Every row gives one point. To make a cloud, some directions were put in groups of two or more. Within a group, all points are equally far from the middle, so they leave a hole (a ring in 2 directions, a hollow ball in 3). The other directions are filled evenly. Then the cloud was stretched, turned, moved and blurred a little. Count the holes, and give their numbers of directions, smallest first.
(in the rows, 128 means zero)

Cloud (21 x 3):
[[126 167  99]
 [130 163  87]
 [182 120 113]
 [ 71 146 137]
 [151 158 145]
 [ 93 171 126]
 [168 152 116]
 [146 113 141]
 [181 136 113]
 [108 114 122]
 [ 99 119 143]
 [167 144 131]
 [ 87 161 117]
 [ 75 157 130]
 [ 89 171 129]
 [100 164 108]
 [147 139 166]
 [154 132 154]
 [156 161  95]
 [159 160  93]
 [ 94 145 102]]
Holes: 1 (2)

Cloud (28 x 4):
[[152 117 117 149]
 [135 102 119 184]
 [119 160  85  73]
 [168 100 140 150]
 [ 84 149 113 113]
 [151 111 149  81]
 [141 161  98 103]
 [104 159 101 119]
 [151 123 122  83]
 [153 135  96 119]
 [156 134 161  84]
 [185 122 110 134]
 [159  96 152 171]
 [114 156 119  69]
 [175 169  80 115]
 [150 172  82 104]
 [100 119  91 150]
 [136 171 154 164]
 [126 140 165 110]
 [123  93 135 160]
 [103 171 105 154]
 [ 87 166 104 112]
 [101 126 112 142]
 [106 141  97 156]
 [ 86 142 100  86]
 [154 169 132 143]
 [108 130 123 126]
 [155 103  99 136]]
Holes: 0

Cloud (56 x 6):
[[144 141 154 112 141 184]
 [164 150 149 113 116 158]
 [105 162 151 169  70  88]
 [159  97 115 101 194 128]
 [133 147 108 115 150  79]
 [106 123 110 156  83 141]
 [104 177 111 113 142 141]
 [ 82 122 143 129 175 144]
 [ 96 139  77 110 136 172]
 [139 115 166 103 112 166]
 [141 115 122 158 165 168]
 [138 126 143 100 190  80]
 [ 93 102 139 144 146 120]
 [ 81 136 115 134 175 104]
 [ 86 156 153 128 113 138]
 [165  94 110 164 135 100]
 [129 135  90  86 172 132]
 [127 122 157 115 176  71]
 [ 95  91 124 168 169  89]
 [100 132 113 139 136  54]
 [ 87 130 118 119 162  82]
 [ 78 101 115 136 158 131]
 [149 157 113 124 181 164]
 [154 114 127 154 184 137]
 [ 76 148 109 170 127 147]
 [ 88 127 120 132 185  83]
 [160 156 158 151 112 107]
 [142 116 140 116  94 168]
 [152 166 100 141 161 142]
 [ 92  91  92 134 156 108]
 [135  84 114 148 164 132]
 [147 177 151  92 110 153]
 [ 95 125 148 149 102  73]
 [ 92 119  95 117 150  84]
 [107 103 101 149 122 133]
 [150 115 103  88 193  99]
 [146 157 127  74 139 156]
 [101 151 116  73  97 130]
 [130 152 136 126 189 151]
 [127 162  97 111 178 140]
 [161 112 154 135 159  95]
 [ 95 100 145 142 118  65]
 [111 142 135 175 166 114]
 [138 142  95 106 125 113]
 [141 119  74 133 161 150]
 [139 142 132 179 176  86]
 [151 123  98 127 116 141]
 [139 151  79 133 136 122]
 [159 144 162 147 121  93]
 [107 178 138 163 137 161]
 [ 96 105 103 131 121 125]
 [124  98 140 169 129 110]
 [147 116  63 161 158 107]
 [104 135  99  96 103 139]
 [169 108 111 131 111  96]
 [158 117 165 139 128 104]]
Holes: 1 (3)

Cloud (87 x 9):
[[101  87  49 140 161 143 118 165 121]
 [155 136 117 116  92 187 112 117 147]
 [157 120 114 149 132 106 155 157 182]
 [167 163 109 148  84 172 144 134 167]
 [143 126  87  84 132 128  98  75 183]
 [154 117 147 135  90 134  91 140 181]
 [151 119 124 156 151  93 120 158  90]
 [143 164 119 169 120 107  84 149 150]
 [137 165 115  89 142 122 211 118 148]
 [108 107 133 146  98 131  90 144 166]
 [ 96  73  84 143 131 109 101 126 147]
 [128  91 121 117 140 103 120  77 173]
 [170 133 116 182 170 114 141 117 114]
 [176 139 129 135 146  90 131 107 152]
 [170 106 145  84 149 108 113 102 142]
 [117 139 104  84 166 105 119 126 126]
 [139 107 132 108 118 185 104 145  82]
 [122 125 116 137  89 157  75 128 151]
 [ 99 157  98 160 115 175 131 137 144]
 [136  91  67 144 177 184 113 148 120]
 [130 172 129 176 165 137 146 140 154]
 [109 107  68 168 175 130 127 105 101]
 [149 119 119 136 141 125 147 125 206]
 [176 188  98 114  96 147 115 158 134]
 [127 164 118 162 134 182  91 110 155]
 [139 154 124 137 169 158 151 140  77]
 [111 131 111 121 160 192 153 160 130]
 [143 150 103 180 157 133 123  88  99]
 [111 107 146 141 104  80  89  96  86]
 [ 90 120 130 150 123 121 134  76 115]
 [157 163 101 105 107 133 160  69 124]
 [121 130  92 155 130 129  66 141 162]
 [168 125 146 137 148  90 150  54  91]
 [107  82 155 130 111 106  97 131 103]
 [113 159 109 106 109 151 120 171 125]
 [151 153  99 110 113 127 158  71  89]
 [134 169 129 159 107 130 183 109 169]
 [115  92  66 136 167 122  92 101 100]
 [127  93 124  54  98 120 110 126 126]
 [141  92 124 164 102 102 168 141 116]
 [133  98 116 151 137  99 168 178  86]
 [ 91  92 155 115 130 135 156 123  83]
 [169 149 115 153 142  95 129 129 162]
 [120 145  76 167 144 163 169 126 101]
 [124 116  75  92 143 133  93 109 162]
 [153 164  55 134 140 130 133 167 150]
 [ 96 159  83 118 142 146 143  99 149]
 [159 158 175 107 124 188 121 142 162]
 [138  70 124 140 171 144 152 156 144]
 [166 118 119 148 146 127 137 112 177]
 [113 113 102 101  93 181 155 145 158]
 [153 160  70 106 126 100 110 129 124]
 [141 127  95 137 188 132 126 168  88]
 [ 98 122 145 155 155 136 149 117 122]
 [148 135 163 113 118 134 136  76 180]
 [121 119 134 118 146 118  93 162 154]
 [113 133  97 114 116 132 169 128  74]
 [160 111 128 115 132  79 138 138  79]
 [115 116  75 116 108  94 126 112  82]
 [117  99  77  98 171 128 104 108  97]
 [ 98 158 150 124 132 119 181 122 134]
 [112 171 165 139 125 133 122 105 148]
 [ 93 134  97 127 123 168 135 108 139]
 [128 131 107  82 167 111  96 116 110]
 [120  84 112 171 173 127  95 119 119]
 [154 144 115  79 117 164 175 108 148]
 [176  93 144 141 115 117 135 156 104]
 [176 162 106 159 150 109 117  79 136]
 [170 125 142  61 120 100 108 122 165]
 [164 125 122 139 133 134  74 118 192]
 [121 118 141 137 123 128  87 168 176]
 [123 142 105 121 136 155 120  98  70]
 [140 180 142 136 157 130 161 129 133]
 [169 101 146 106 108  83 139 123  90]
 [172 152 167  90  99 121 156 104 105]
 [109 107 132  49  97 111 121 137 158]
 [170 110 115 140 144 107 133  72 143]
 [105 132  71  99 133 105 135 156 126]
 [110 114 157 136 106 109  89 129 116]
 [114  95 113 145 124 162 148  94 157]
 [120 142 104 141 123 206 116 153 127]
 [135 109  97 114 175  85 161 131  80]
 [118 135 103 135 137  76  79  90 141]
 [184 161  97 155 141 169 121 116 193]
 [ 98 139  93 114 137 144 171 114  93]
 [149 123 111  83 130 161 184 109 137]
 [163 124 126  76 110  99 147 145 149]]
Holes: 3 (2, 2, 2)

Cloud (104 x 9):
[[159 127 130 116  69  96 126 120 122]
 [127 117 137  82 138  67 183 109 107]
 [106 142 113 134 153 167 108 105 185]
 [146 138 152 121 165 114 118  74 139]
 [142 111 114 113 165 143  98  94 178]
 [146 106 117 127 132  98  90 112 153]
 [126 103 138  99  86  99 123 145 115]
 [154 157 147 116 122 100 188 110  81]
 [114  82 132 169 132 138 182 105 155]
 [154  94 140  74 176 133 150 107 119]
 [122 109 155 117  90  89 106 125 145]
 [125 129 121  79 141  92 172  77 115]
 [142 152 108 105 202 104 157 129 129]
 [172 154 104  96 205  92 155 120 115]
 [ 89 131 150  77 144 135 132 139 148]
 [113 143 154  91 152 144  93 107  80]
 [140 139 101 169 111 161 151 150  92]
 [137 129 150 173  98 107 111 137 152]
 [ 97 118 165 110 122 154 119 112 140]
 [132  80 141 114 145  98 149  87 133]
 [ 96 146 170 121 149 123 139 175 101]
 [130 160 118 147 109  92 126 132 167]
 [167 152 114 113 129  98 161  73  76]
 [173 118 119 141 153 128 147  71 183]
 [142 137 110 121  99 112 156  99  90]
 [135  97 165  96 119 174 112 156 112]
 [104 164 115  87 174 150 156 126 150]
 [174 148 136  95 171 121  87 125 126]
 [164 132 110 147 125 165 131 126 105]
 [145 128  87 148 123 176 160 130 188]
 [168 114  93  99 161 169 113 108 163]
 [141 115 150 170 152 145 145  83 111]
 [110 178 135 128 103 159 167 155 203]
 [132  97 126 113 125 157 155  87 123]
 [109  75 144  95 163 123 137 107 133]
 [155  92 128 158 157  86 145 145 112]
 [177 134  97 128 119 136 160 128 132]
 [144 128 100 144 147 109 163 143 160]
 [160 104  90  76 145 170  91 101 167]
 [168 119 110 120 172 170 170 103 131]
 [106 106 145 152 175 121 151 165 124]
 [167 133  96 142 113 120 172 134 174]
 [157 167 136 127 128 122 138 192  76]
 [101 125 151  78 124 140 127 118 121]
 [124 175 119  90 149 152 108 161  76]
 [129 106  99 113 104 116 136 122 127]
 [168 134 127 106 102 103 146 186  84]
 [127 124 134  62 162 113 129  93  93]
 [116 137 144 117 173 142 118  69 126]
 [174 100 155 127 101 132 175 102 193]
 [158  98 130  67 152 118 199 132 117]
 [123 134  98  70 130 116 165 120 129]
 [129 123 180 172 115 165 141 111 130]
 [150 139 153 156 135 185 140 120 127]
 [143 156 168  96  94 153 160 126 141]
 [ 97 121 128 135 126 102 207  86 168]
 [160 130  93 129 139 168 140 151 146]
 [ 89 147 116 106 164  98 156 106 113]
 [142 176  92 126 114 110 126 130  87]
 [137 187 127  83 133 198 101 118 159]
 [134 146 127 164 155  99 186 113 173]
 [136 108  93 133 116 130 122 151 120]
 [116 137 168 120 111 120 130  83 150]
 [139 122  93 112  99 129  95 158  93]
 [154 158 153 146 145 151 124 163 112]
 [140 151 133 107 158 181  71 164 111]
 [144 123  65 118 136 139 150  82 111]
 [175 156 109  68 119 117 112 142 104]
 [161 147 124  93 106  83 142 154  79]
 [143 121 129 125 138 186 129 112  89]
 [151 190 151 132  85 129 183 149 127]
 [151 116  66 127 166 160 132  92 117]
 [147 138 126 135 194 134 104 117  79]
 [132 113 126  78 107 152 168  94 169]
 [158 121 142 114  94 104 174  88 130]
 [128 124 118 122 115  82 133 121 188]
 [107 122 146  73 143  86 160 131 121]
 [111 173 143 111 134 162 164 130 110]
 [159  85 149  92 169 123 188 107 120]
 [166 124  97 116 116 127 132 147 105]
 [123 144 146 101 103  79 122  80 102]
 [116 146  98 121 113  98 142 110  75]
 [121 168 128 113 159 153 193 115 111]
 [122 153 101  93 126 151 121  93  67]
 [108 128  70 106 157 103 140 120  71]
 [138  94 143  83 169 138 116 106 115]
 [118  89  89 131 125 159 184 126 132]
 [119  97  91 113 120 123  97 138  86]
 [117 170 145 104 125 175 122  72 132]
 [116 159 183 122 113 144 139 130 174]
 [124  76 161  81 132 115 131 143 170]
 [102 108 155  97 144  96 197 125 163]
 [113 130 140 134 184 105 136 137 121]
 [178 153 159 101 140 149 167 142 163]
 [163 139  77 108 121 146 112 124 119]
 [165 116  83  91 145  90 167  86 108]
 [142 173 171  96 111 147 130 109 169]
 [123 109 145 188 132  75 179 121 129]
 [157 171 119 134 100 177 153 123 105]
 [189 127 117 109 154 115 139 146  92]
 [113  98 119 129  86 163 102 141 135]
 [144 172 138 134 168  95 174  92 175]
 [116 129 150 128 100  82 116 165 158]
 [115 110 138 110 118  63 109  97 101]]
Holes: 1 (4)

Cloud (98 x 9):
[[131 137 125  88 165 157 161 166  86]
 [153 106 146 177  81 137  99 150 124]
 [143 116  79 173 141 105 134 170 174]
 [123 128 148 105 158 122 198 110 107]
 [156  57 126 149 113 146 136 170 146]
 [135  88  65 133 150 181  73 131 126]
 [ 99 118 139 151 130 127 121 187 146]
 [109 150 111 164  99 123 148 165  99]
 [187  75 144 110 124 111 136 110 146]
 [ 79 129 106  68 168 136 145 128 133]
 [115 133 131 140 125 115 160 147 117]
 [147 162 112 132 143  77 118 143 117]
 [147 161 152 115  94  92 110 137  78]
 [ 95  93 148  92 133 123 144 139  98]
 [150 140 102  97 156 126 148 187  79]
 [133 153 117 129 122 108 130 166 108]
 [123 131 122 111 109 106 170 129 117]
 [ 78 148 105 131 164 187 146 157 111]
 [126 136 160 115 160 123 100 174 116]
 [158  93  62 164 123 142 116 130  84]
 [ 90 106  85 131 185 106 151 120 114]
 [146 173  75 110  95 183 127 139 130]
 [107 103 156 106 108 134 103  76 204]
 [128 128 172 102  96 160 149 128  96]
 [124 157 154 126  88 117 140 120  85]
 [121 112 125 137 122 136  75  85 144]
 [128 135 130 110  84 161 138 126 106]
 [ 83 105 121 159 141 160 131 137 100]
 [145 122 131  81 119 123 148 127 181]
 [ 88 130 104 125 136 126 126 105 140]
 [128  82 111 158 183 149  82 126 175]
 [119 154  96 153 148 162 121 159 101]
 [132 145  98 144  72 128 136 140 117]
 [ 96 123 119 145 158 130 165 211 142]
 [151 133 148  86 121  79 154 127  98]
 [138 144 172  99  84  84 119 137 140]
 [146 127  87 170 163 128 148 188  86]
 [141 107 106 134  91 127 106 132 135]
 [102  86 156 141 149 139 163 177 124]
 [147 117 167 142 137 148 129 144 105]
 [104 138 146 123 119 156 180  85 117]
 [169 121 159  97 107 164 113 107 137]
 [120  87 130  68 140 142 172 117 144]
 [ 99 123 145 134 164 127 180 125 143]
 [127 132  82 131 112 134 156  93  74]
 [145 113 130 137  77 108 132  71 140]
 [152 112 168  86 147  93 157 103 101]
 [ 89 117 134 120 120 137 143 163  72]
 [ 83 121 122 115 109 144 156 142 130]
 [117 135 128  79 106 162 139 113 151]
 [105 133 151 123 119 131 198 166 111]
 [145  96 133 128 140 160 132  99 150]
 [138 103  88  48 132 141 130 121 179]
 [142 116 147 125  78  85 116 122 120]
 [113 122  79 131 149 100 101 176 136]
 [171  89 173 117  88  68 110 140 110]
 [134  94 148 109 143 125 110 170 194]
 [121 152 131  95 103 133 139 100  92]
 [102 160  61 144 169 116 156 167 131]
 [142 129 133  69 154 155 142 114 135]
 [118 126 133 111 176 142 166 182 151]
 [159 127  94 153  61 154 104 134 149]
 [151  73 106 150 127 169 120  97 119]
 [129  92  59 108 156 169  92 127 153]
 [131 102 143 141 187 145 124 157 140]
 [ 96 146 142  90 144 111 134 103  95]
 [127 130  69 159 100 181  99 144 144]
 [123 113  92 120 120 158  79 112 107]
 [137 118 128 139 193 118 128 126 117]
 [ 92 151  79 136 173 165  86 137  78]
 [110 117  95 110 179 152 148 175 155]
 [153 144 114 168 193 129  96 165  92]
 [112 102  90  87 147 107 122 108 144]
 [ 99 156  87 152 131 130 160 166 109]
 [148 112 101  65 115 143 169 120 177]
 [ 86 124 110 106 141 189 101 158 142]
 [132 110 106 132 116  80 152 160  98]
 [153 146 117  80 167 151 126 160 110]
 [179  62 129 128 154  98  85 170 157]
 [119 136 174  85 139 138 181 112  86]
 [143 118 110 128 170 164 136 188 105]
 [ 83 150 112  66 132 123 170  96 114]
 [110 141 167 138 119 151 114  97  92]
 [155 149 136 131  94 129  96 150 141]
 [133  92 164 134 115 150 136 153 107]
 [173 100 157 171  80 117 125 120 147]
 [132 126 123 116 174 165 167 133 101]
 [137 157 122 146 101 147 132 125 112]
 [187 122 138 161  97  96 119 127 105]
 [129 114 157 104 135 143 134 151  63]
 [119 136  91 165 127 112 112 168 104]
 [148 136 122 171 133  99 142 151 103]
 [167 103 133 111  93 131 102  74  99]
 [123 156 113 143  93 126 193 145 135]
 [181 112  98 147 147  81 112 146 122]
 [183 101 173  93 106  95 144 147 189]
 [113 105  86 107 133 159  73 163 108]
 [180 116 180 103 126  85 140 163  88]]
Holes: 0

Cloud (99 x 9):
[[110 171 135 113 120 116 115 117  70]
 [106 136 135 117 127  82 133 183 156]
 [ 90 111 114 144 113 113 135 155 123]
 [152 149 146 155 128 117 127 101 196]
 [ 94  67 140 126 130 156 127 103 119]
 [114 126  96 127 147  77 162  97 104]
 [ 88 105  99 146 161 172 128 104  97]
 [ 45 124 143 121 136  95 106 111 149]
 [121  86  91 177 149 106 127 124  82]
 [109 151 170 132 117 110 120 166 117]
 [101 132  88 165 167 138 119 100 136]
 [ 62 133 137 143 124  91  89 113 146]
 [130 166 153 101 170 171 167 165 140]
 [104 154 127 164 125  91 116 118 156]
 [128 135 114 102 106 108 142  93 111]
 [112 113 185 103 127 171  90 141 157]
 [ 95 143 122  74 131 115 155 130 147]
 [108 119  82 122 170 130 146  91  94]
 [ 70 164 146 147 169 128  89 117 160]
 [122 137 157 107 105  83 118 185 149]
 [159  83 176  95  86 167 135 158 169]
 [ 98 150 161 132 156 129 127 136 183]
 [101  64 163 169  99 120  97 143 137]
 [ 99  51 124 145 145 122 125 183 105]
 [118 128  92 110 193 103 185 145 120]
 [123 119 131 122 138 156  98 102  64]
 [ 95 125 155 130 146 173 139 128  95]
 [145 138 164 114 106 189 138 135 144]
 [170 133 170 103  89 107 105 156 130]
 [137 149  98 161 134 117 130 103  85]
 [107 172 157 104 116  98 122  85  71]
 [119  80 138 109  73  77 118 142 130]
 [142  96 161 164 150 148  97 149 175]
 [116 172 119 103 164  78 144 134  96]
 [153 136 126 136 168 101 123 176  94]
 [122 127 135 147 138 148 151 107 194]
 [144 163 133 163 108 129 104 119 111]
 [147 139 141 138 144 155 149 111  88]
 [124  94 132 130 106 103 109 178 183]
 [187 140 121 137 165 146 141 168 110]
 [ 67 127 151 135 166 130  92 160  99]
 [ 82 103 114 143 151 140  79 102 120]
 [144 117  91 140 182 142 168 138 149]
 [ 64 134 172 126 145 163  85 131 151]
 [120 127 117 164 199 141 114 116 121]
 [154 137 117  97 100 126 160 156 146]
 [140 159 113  94 134 132 153  96 120]
 [137 148  99 157 163 164 130 119 150]
 [121 122  93 148 126  88 117 110 145]
 [143 141 164 113 107 133 150 123  90]
 [147 136 175 150 130 116  94 163 111]
 [ 69  88 145 105 158 177 134 161 165]
 [ 78 133 166 137 146 129 116 155  82]
 [164 113 143 120 139 150 159 169  85]
 [137 126 122 119 137 122 121 131  49]
 [ 99 150 162  86 113 162 120  85 151]
 [106  78 141 134 115 169  96 114 179]
 [108 135 187 103 105 150 107 128 167]
 [118  56 129 139 117 153 136 110 138]
 [154 106 129 115 131  96 169 162 192]
 [146  48 115 142 142 154 126 161 165]
 [153 115 125 148 160  96 127 197 159]
 [114 114 165 105 156 173  89 173 115]
 [147 137 128 190 143 106  84 132 148]
 [127 133 163 116 110 146  76 153 127]
 [ 85  99 119 130 118  94  88 104  88]
 [ 89 137 182 118 115 122 113 106 156]
 [ 78 107 138 124 171 173 136 169 146]
 [162 102 117 138 114 155 157  83 135]
 [110 161 156 118 150  69 150 163 111]
 [146 158  93 140 164 128 136  87 109]
 [147 154 122  82 159 141 176 114 119]
 [138 112 149 136  98  71  92 118 101]
 [101 117 179  90 155 169  93 168 140]
 [ 78 121 123 126 149 100 108 174 119]
 [124  76 157 127 112 147  91 187 155]
 [129 144 134 181 163 141 110 121 116]
 [148 139 144 109 127 140 177 136 174]
 [144 121 103 156 127 116 153 109 184]
 [ 98 130 166 148 121 144  88 132  77]
 [108 133 140 144 130 110 133  94 185]
 [119 141 168 126 157 146 121 177 102]
 [148 105 149 141 137 106 136 114 133]
 [ 59 124 108 155 151 111 125 103 154]
 [ 65 123 126 153 168 106 128 133 150]
 [118 108 158  78 123 179 129 164  93]
 [171 119 149 114 112 175 124 114  95]
 [129  73 161 134 117 113 123 131 118]
 [127 143 179  97 174 153 104 180 108]
 [154 126 152 157 147 138 106 178 119]
 [120 116 131 151 141 102 132 187 157]
 [187 139 119 121 107 107 120 121 147]
 [ 57  99 119 129 163 124 155 108 155]
 [ 85  94 127 173 167 121 100 132 110]
 [111  99  95 130 185 177 140 128 102]
 [168 119 119 117 156 103 175 152  98]
 [147 123 145  93 160 194 176 138 120]
 [ 68 116 157 107 138 135 143 180 145]
 [135  84 112 158 127 114  98 178 140]]
Holes: 1 (6)
